Each point is reached from the start by the listed moves, each made once or not at all, plus a little noise. Is the number of moves made odd or even? Then give how often each move was made.
In the rows, 128 means zero.

Moves:
(1): [131 147 152 120 122 152]
(2): [115 126 119 130 109 137]
(3): [127 170 144 120 106  96]
Start: [115  92  97  99 111  89]
Points:
[102 129 102  95  70  59] -> even (0, 1, 1)
[121 154 138  82  80  79] -> even (1, 0, 1)
[114 110 118  92 105 110] -> odd (1, 0, 0)

Moves:
(1): [130 124 143 127 113 152 125 125 116]
(2): [132 120 120 125 164 106 130 113 101]
(3): [132 144 122 159 138 116 136 117 129]
(4): [109 132 141 138 112 124 130 116 115]
(5): [152 155 104 127 101 122 122 122 173]
(6): [123 132 160 132 109 138 126 133 102]
(7): [129 133 153 125 122 132 137 121 121]
(8): [135 138 148 163 107 115 136 113 132]
(9): [126 114 135  97 148 138  99 133 134]
Start: [136 117 107 127 132 132 143 105 132]
Points:
[132 144 196 200 102 118 165  48  51] -> odd (1, 1, 1, 1, 0, 1, 1, 1, 0)
[138 162 139 172  61 145 145  78 129] -> odd (1, 0, 1, 1, 1, 1, 0, 0, 0)
[115 118 142 135 129 117 146  84  66] -> odd (0, 1, 0, 1, 0, 1, 0, 0, 0)
[143 130 144 155 120 148 156  84 112] -> odd (1, 0, 1, 0, 0, 0, 1, 0, 0)
[148 152 153 170  73 120 144  57 105] -> even (1, 1, 0, 1, 1, 1, 0, 1, 0)
[151 176 109 203  79  98 159  59 168] -> even (0, 0, 1, 1, 1, 0, 0, 1, 0)
[125 140 179 164 123 136 161  60  47] -> even (1, 1, 1, 1, 0, 1, 1, 0, 0)

Moves:
(1): [112 106 123 143 144 126 122 117 115 108 116 142 142 117 147 134 130 131
 160]
(2): [134 143 135 126 118 108 128 112 120 117 133 131 111 145  92 125 135 139
  93]
(3): [115 117 114 106 124 109 124 122 160 167 100 119 145 157 117 119 155 106
 100]
(4): [123 126 134 131 127 122 129 142 117 161 110 125 110 136  90 108 114 121
 124]
(5): [127 105 127 108 148 127 124 140 135 125 118 144 127 117 160 127 150 106
 107]
(6): [154 141 136 112 148 142 121 124 110 134  98 136 128 151 108 130 137 140
 117]
(7): [117 129 111  66 143 146 110 139 132 153 107  93 144 122 138 129 131 124
 124]
(8): [124 101 148 131 129 152 153 140 129 132 141 142 146 133 135 110 133 111
 156]
(9): [124 133 136 129 115 132 158 130 131 123 143 160 131 141 144 140 149 114
 106]
(10): [130 129 114 103 137 130 117 119 131 129 132 131 151 120 147 132 121  96
 132]
(11): [115 113  98 131 123 128 152 150 126 144 142 139 135 130 140 106 136 135
 128]
(12): [152 132 168 112 155 188 103 137  83 117 137 146 122 140 131 177 154 103
 119]
(13): [110 109 131 132 134 125 168 138 140 139 150 142 127 108 136 120 133 127
 154]
(14): [120 110 140 144 138 112 106 128 124 129 118 151 136 129 129 120 123 128
 145]
(15): [138 115 133 120 133 114 114 130 118 135 108 118 108 162 109 132 107 128
 132]
(16): [126 152 135 148 132 131  87 103  98 112 129 106 120 135 136 124 130 161
 156]
(17): [143 140 137 126 113 110 163 146 129 113 137 149 119 149  97 146 155 104
  97]
(18): [106 145 129 131 163 178 142 159 114 125 140 134 114 139 144 145 142 138
 124]
Start: [135 115 108 120 140 153 119 150 119 112 143 120 113 133 120 113 129 138
 146]
Points:
[105 106  97 126 118 135 214 167 124 126 203 180 105 142 121  92 170 143
 117] -> even (0, 1, 0, 0, 0, 0, 0, 0, 1, 0, 1, 0, 1, 0, 0, 0, 0, 0)
[126 138  89  56 224 201  72 150  99 130  94 127 131 181 162 120 198 117
 116] -> even (0, 0, 1, 0, 1, 1, 0, 0, 0, 1, 0, 0, 0, 0, 0, 1, 0, 1)
[ 97   7  79  37 190 151 187 232 110 166 125 166 142 147 137  78 157  43
 178] -> even (1, 0, 0, 1, 1, 0, 1, 1, 0, 1, 1, 0, 1, 0, 1, 0, 1, 0)
[142  86 142  57 196 162  91 191  42 117 143 160  85 192 106 144 202 110
 117] -> even (0, 1, 0, 0, 1, 0, 1, 0, 0, 0, 1, 1, 1, 1, 1, 1, 1, 0)
[147 139 113  28 176 158  97 121  77 131 122 112 106 192 109 122 146 145
 136] -> even (0, 1, 0, 0, 0, 1, 1, 0, 1, 1, 0, 0, 1, 0, 1, 1, 0, 0)
[130 136 166  79 171 188 137 161  33 101 153 167  96 173  80 167 203 109
 124] -> odd (1, 1, 0, 1, 0, 0, 1, 0, 1, 0, 0, 1, 1, 0, 0, 1, 1, 0)
[126 144 179 122 205 205 111 177  18  98 180 185  72 180  70 157 186 104
 139] -> odd (0, 1, 0, 1, 0, 0, 0, 0, 0, 1, 0, 1, 1, 1, 0, 1, 1, 1)
